Rows are points. The points of each table are mixes of a few directions, plus a little noise. Count the directions of each table, and those that both share. Where both have some left over, give the other angles between the two spaces (their principal angles), to ten degrees, smallest first.
(in the rows, 128 means zero)

First (5 x 2)
[[131 199]
 [125  74]
 [130 163]
 [126  82]
 [128 122]]
Second (4 x 2)
[[193 125]
 [106 129]
 [149 127]
 [ 65 131]]
Directions: first 1, second 1, shared 0; angles 90

First (5 x 3)
[[106 150 106]
 [142 114 142]
 [ 89 167  88]
 [117 139 117]
 [186  71 187]]
Second (4 x 3)
[[133 189  85]
 [123  59 177]
 [127 114 138]
 [130 150 112]]
Directions: first 1, second 1, shared 0; angles 40

First (6 x 6)
[[ 68  85 115 105 181 101]
 [196 177 143 155  68 158]
 [184 169 141 151  78 153]
 [ 85  97 119 111 166 109]
 [ 87  98 119 112 165 110]
 [148 142 132 135 111 136]]
Second (8 x 6)
[[ 86 111 143 146  50  75]
 [ 98 101 119 162  69  96]
 [145 115  95 151 153 157]
 [137 144 143 106 148 135]
 [140 131 121 126 149 144]
 [124  82  71 194 107 138]
 [137 166 171  72 156 127]
 [157 173 162  67 192 153]]
Directions: first 1, second 2, shared 0; angles 90

First (9 x 8)
[[ 97 130 140 121 145 103 137 135]
 [190 137  97 161  76 161  93 132]
 [132 104 143 124 109 196 160 149]
 [ 72 118 147 141 109  93 162 171]
 [128 127 104 141 137  46  87  95]
 [120 103 126  92 182  87 144  60]
 [192 110 112 138 108 211  82 120]
 [ 93 107 154 127 146 151 102 163]
 [128 218 131 106 142 104 183 129]]
Second (9 x 8)
[[125 145 186 177 111 144 136  83]
 [135  93  11  29 161  96 112 219]
 [125 141 173 166 115 140 134  93]
 [128 128 128 128 128 128 128 128]
 [127 134 148 145 122 134 131 112]
 [129 124 114 116 132 124 126 139]
 [123 154 217 204 102 153 140  58]
 [132 110  67  76 145 111 119 176]
 [129 122 108 111 134 122 125 143]]
Directions: first 5, second 1, shared 0; angles 80

First (8 x 9)
[[146 107 106 102 152 174 146  56 167]
 [178 119 104 106 136 122 121 157 135]
 [ 96 154 232 109 152 108 111 223 158]
 [162 128 149 139  88  74  98 139 119]
 [121 184 114 150  92 142 102 154 127]
 [119 134 172 137 108 106 113 120 136]
 [ 83  94  99 154 135 130 165  66  84]
 [118 104  48 126 161 167 168 109  99]]
Second (9 x 9)
[[154  99 134 120 192  99  71 144 115]
 [144 130 147 110  46 137 178 105 166]
 [ 93 110 170 153  95 106 115  70 116]
 [ 97  86 107 100 101 162 154 197 101]
 [158  91 150 121 188  76  87 140 113]
 [187 103 114  93 177 129  71 165 142]
 [128 209  87 148 133 162 161 118 150]
 [100 139 123 138  96 156 128 108 129]
 [ 91 186 120 168 124 123 188 106 120]]
Directions: first 5, second 5, shared 3; angles 90, 90

First (10 x 11)
[[105 139 124  94 131  86 122 179 139 106 157]
 [110 136 125 102 130  96 123 167 136 111 150]
 [116 134 126 110 129 107 125 154 133 117 143]
 [133 126 128 135 128 136 129 118 126 132 122]
 [148 119 131 157 126 164 133  85 119 147 103]
 [ 87 147 121  68 133  55 118 216 147  89 179]
 [120 132 126 116 129 113 126 147 132 120 139]
 [184 102 137 210 121 228 143   7 102 181  58]
 [135 124 129 139 127 141 130 112 125 135 119]
 [143 121 130 150 126 154 132  96 121 142 110]]
Second (9 x 11)
[[156 122  31 169  99 156 125 130  91 111 135]
 [ 92 199 154 119  67 152 126 109 111 188 143]
 [119  93 150 100 168 111 143 160 147 130 106]
 [139  97 182 118 183  93 120 119 164  88 122]
 [ 94 146 157 122 165 133 133 120 134 145 131]
 [ 86 134 182 114 197 120 135 117 150 137 133]
 [154  95  98 125  90 110 134 125 134 111 156]
 [158 141  76 144  54 146 121 134  99 133 125]
 [154 125 121 141 129 131 114 137 122 108 100]]
Directions: first 1, second 5, shared 0; angles 60

First (8 x 14)
[[158 128 134  78  87 147 126 144 186 183 193 112 129 128]
 [ 62 122 101 168 183 107 123 128  71  61  77 137 126 107]
 [120 125 125 131 132 125 127 128 124 123 124 129 128 123]
 [148 108 146 142 101 121 129 111 137 159 112 145 131 113]
 [135 195 110  84 170 161 132 159 125  78 179  84 122 204]
 [248 168 193 159 101 144 153  82 112 143  86 143 128 226]
 [104  81 126 139 103 109 120 122 143 163 117 148 132  64]
 [ 48  96  89 123 148 111 113 150 127 113 136 126 129  60]]
Second (10 x 14)
[[142 116 122 142 127 110 124 109 117 129 108 147 141 106]
 [ 98 141 188 209 149 142 157 117  69  85  32 133  86 200]
 [108 143 141 120 132 150 136 150 135 123 141 107 108 161]
 [148 113 112 131 123 107 119 110 125 135 121 147 149  94]
 [120 144 100  44 116 154 118 175 191 155 234  88 129 124]
 [ 93 161 132  66 127 178 135 189 176 135 211  72  96 177]
 [126 120 163 209 142 113 142  92  68  98  29 158 117 150]
 [142 115 124 149 127 108 124 106 111 126  99 149 141 107]
 [177  94  79 111 112  79 101  92 137 155 141 166 184  36]
 [126 133 118 100 124 136 124 143 150 138 164 115 129 124]]
Directions: first 3, second 2, shared 1; angles 50

First (8 x 18)
[[156  93 100 115 127  68 112  75 109  72  75 117 152 136  97 130 116 126]
 [184  57  71 100 126   7  94  22  89  14  20 104 176 144  65 133 103 126]
 [130 125 126 127 127 123 126 123 126 123 124 127 130 129 125 128 127 128]
 [114 146 142 135 128 158 136 155 138 157 154 134 116 124 143 127 134 128]
 [ 99 165 158 143 128 191 146 183 148 188 184 141 103 120 161 126 141 130]
 [127 130 129 129 128 131 129 131 129 131 130 129 127 127 129 128 129 128]
 [101 161 155 141 129 186 144 178 147 182 180 139 105 120 157 126 140 129]
 [113 147 143 135 128 158 136 156 137 157 156 134 116 124 144 127 135 128]]
Second (10 x 18)
[[164  94 107 133 124  81  92 113 123 101  95 101 133 118 103 157 103 150]
 [172  86 102 132 123  71  86 108 121  93  86  97 136 116  98 161  97 154]
 [173  79  94 123 124  55  91  84 112  73  70 100 147 125  89 151 100 144]
 [ 82 170 154 121 134 183 174 143 133 158 167 162 123 142 157  91 161  99]
 [114 140 135 124 130 143 143 129 128 135 137 139 128 133 136 115 139 118]
 [135 139 146 162 121 167 100 205 158 193 177 105  91  95 147 172 109 168]
 [125 133 132 131 128 137 129 138 132 137 136 128 124 126 133 129 129 129]
 [ 71 184 163 123 135 204 184 156 137 174 184 170 118 143 168  85 168  95]
 [138 128 133 146 124 139 108 164 142 156 146 112 111 109 133 155 114 152]
 [107 126 114  86 137  99 175  42  95  60  82 165 171 170 114  65 161  72]]
Directions: first 1, second 2, shared 1

First (8 x 20)
[[130 129 130 124 121 115 135 136 123 113 137 130 140 123 138 134 130 130
  132 120]
 [135 132 133 117 107  89 149 152 113  82 155 134 166 112 159 145 134 135
  142 103]
 [126 127 127 131 134 140 122 121 132 142 120 126 116 133 119 123 126 126
  124 136]
 [134 131 132 119 111  96 145 147 116  90 150 133 159 115 153 142 133 134
  139 107]
 [139 134 135 111  95  67 161 165 105  55 170 137 188 103 176 155 137 139
  150  88]
 [136 132 133 117 106  88 150 153 113  80 156 134 167 111 160 146 134 135
  142 102]
 [109 118 116 156 183 229  73  66 166 248  58 112  29 170  48  83 112 110
   92 194]
 [115 121 119 148 167 199  89  84 155 213  79 117  58 157  72  96 117 116
  103 174]]
Second (8 x 20)
[[132 146  98 107 133 132 142 143 132 131 108 147 143 135 143 126 118 132
  125 116]
 [124 109 171 153 120 140  91 106 128 130 140 108  98 130 104 119 136 117
  143 149]
 [119 131  90 130 163 162 139 110 146 188  95 127 103 141 102 118 121 129
   90 146]
 [133 132  89 112 126  66 210 158 112  96 166 133 190  94 166 167 143 149
   98  89]
 [121  95 184 166 117 117 106 103 118 118 168  93 105 112 103 133 151 122
  135 148]
 [154 163 190  86  49 109  54 184 110  10 126 175 171 151 196 111 101 112
  249  88]
 [125 148  90 114 155 178 115 120 150 181  72 145 102 157 112 105 105 124
  112 142]
 [115 101 114 157 159 120 168 100 130 171 151  95 112 106  96 144 151 137
   71 146]]
Directions: first 1, second 3, shared 1

First (10 x 24)
[[ 90 112 223 175  79 135 203 133 148 144 152 109 153  73 135 173 159 122
  117 108  86 106 131 157]
 [109 146 172 174 116 123 166 122 138 155 126 111 156 105 155 121 147 154
   98  95 130 105 108 181]
 [192 224  87 114 195  78  95  68 115 184 120 195 116 167  70 130  77 134
  193 114 141 150 128 116]
 [ 96  64 110 104 109 142 114 140 129 109 138 131  92 157 130 134 148 129
  130 160 140 122 129 112]
 [162 121  53  87 155 128  72 135 116  92 116 147 102 157 108 109 103 111
  135 151 147 163 145  78]
 [ 64  65 162 117  89 159 145 149 129 128 139  87 123 139 172 130 166 145
  123 154 128  81 107 155]
 [147 127  84  60 147 158  78 153 102  96 113  92 132 149 144 105 100 106
  159 170 122 127 132  89]
 [113  67  82  98 115 160  93 170 122  68 117  94 116 140 161  96 139 122
   90 157 147 135 131 105]
 [192 220 121 145 174  82 127  81 127 169 126 185 135 122  70 145  85 119
  166  95 119 160 142 117]
 [115 134 185 206 100 115 188 127 154 136 134 128 156  72 136 138 155 139
   68  76 120 131 128 170]]
Second (11 x 24)
[[ 93 120 168 134  99 130 180  85 139 143 123 164 104 110  82 178 163  77
  147 143  97  94 159 121]
 [149 142 145 125 130 123 117 140 133 126 139 113 146 113 125 141 112 137
  140 117 115 157 125 121]
 [ 97 136 194 170 111 144 228 115 113 173 145 136 141  98 135 161 131  87
  146 134  75  56 147 138]
 [109 169  46 146 207 152 130  72  93 178  44  86 137 199 213  87  93 128
   53 133 173  62 134 148]
 [178 155  70  58 153 103   7 132 139  95 114 125 122 160 102  93 116 172
  158 125 175 203  96 121]
 [182 147 127 115 144 117  73 178 131 107 153  89 165 116 145 114  87 176
  137 103 131 199 103 121]
 [130  94  95 119 122 121  81 123 157  85 110 126 108 133 110 145 142 134
   82 120 154 192 143 104]
 [150 115  93 117 135 124  86 180 116 105 150 121 132 143 156  64 117 174
  128 126 161 143  90 142]
 [120 117 190 158  98 134 193 164 118 141 178 136 144  89 132 135 130 119
  158 128  86  95 124 138]
 [ 82 119 171 147  99 139 212 101 116 162 137 170 108 117 109 144 162  80
  158 152  96  41 143 143]
 [119  93 109 119 111 122 101 118 153  94 116 143 100 130  99 146 154 122
  101 129 146 167 144 110]]
Directions: first 5, second 5, shared 2; angles 40, 50, 80
